Each point is reached from the start by the listed moves, each made once or not at all, plus a little noise. Say if it took an odd or an even number of moves. Then give how often each move was made.

Moves:
(1): [ 68   6 -24]
(2): [-9 81 24]
Start: [-31  -1   3]
Points:
[-40  80  27] => odd (0, 1)
[-30  -1   3] => even (0, 0)
[30 87  3] => even (1, 1)

Moves:
(1): [ 51   0  -6   6 -22  -4   7  22  -7 -28   0  -6  -1]
(2): [-11  63   2 -21   0  12 -12   2  13  10   1  28   6]
(3): [  6  11  86  12   8 -10  24   1   1  -7  -5 -21   4]
(4): [-4 -1  2 43  0  0 12 18 -5  5 13 12 23]
(5): [ -6   9  23   5  74  28 -16  10   2   4   0  -4  -7]
(6): [  7  -6  11  -4  -9  52  15 -12  -3  11  -7  -7   7]
(7): [ -6  18 -21  -6  19 -14  52  11  -7 -12  11   5   6]
(8): [-19 -11   0  -5  -2  11   5  38   7 -17 -17 -10  12]
(9): [ 18  -2 -14   8  14   0  18  -5  81   3  -5 -21 -10]
(10): [ 32 -18  -2 -37  -8 -17 -13   5   2  74  -1 -27  11]
(11): [-20  -5  -9 -27  -4   3  -3   5  18  -7  95  25 -12]
Start: [-49  -9 -48  21  10  27   1   1 -11  -2  12  38   7]
Points:
[ 11 -24 -13  13  10 -10 106  97  79   4 102  -3  31] => even (1, 0, 1, 1, 0, 0, 1, 1, 1, 1, 1)
[-87  49 -14  40  84  79  -8  69   3   3   7  63  44] => even (0, 1, 0, 1, 1, 0, 0, 1, 0, 0, 0)
[-40  45 -44  47  17  90  35  -2  73  28  16  47  31] => even (0, 1, 0, 1, 0, 1, 0, 0, 1, 0, 0)
[-48 -14  25  87  26  29  59  52  77 -17  -1 -11  37] => even (0, 0, 1, 1, 0, 0, 0, 1, 1, 0, 0)
[-64  67 -52  32  18  75  71  18 -17  10  35  74  53] => even (0, 1, 0, 1, 0, 1, 1, 0, 0, 0, 0)
[-109   54  -42    5   91  121   55   70   12   -8  110   88   47] => odd (0, 1, 0, 1, 1, 1, 1, 1, 0, 0, 1)
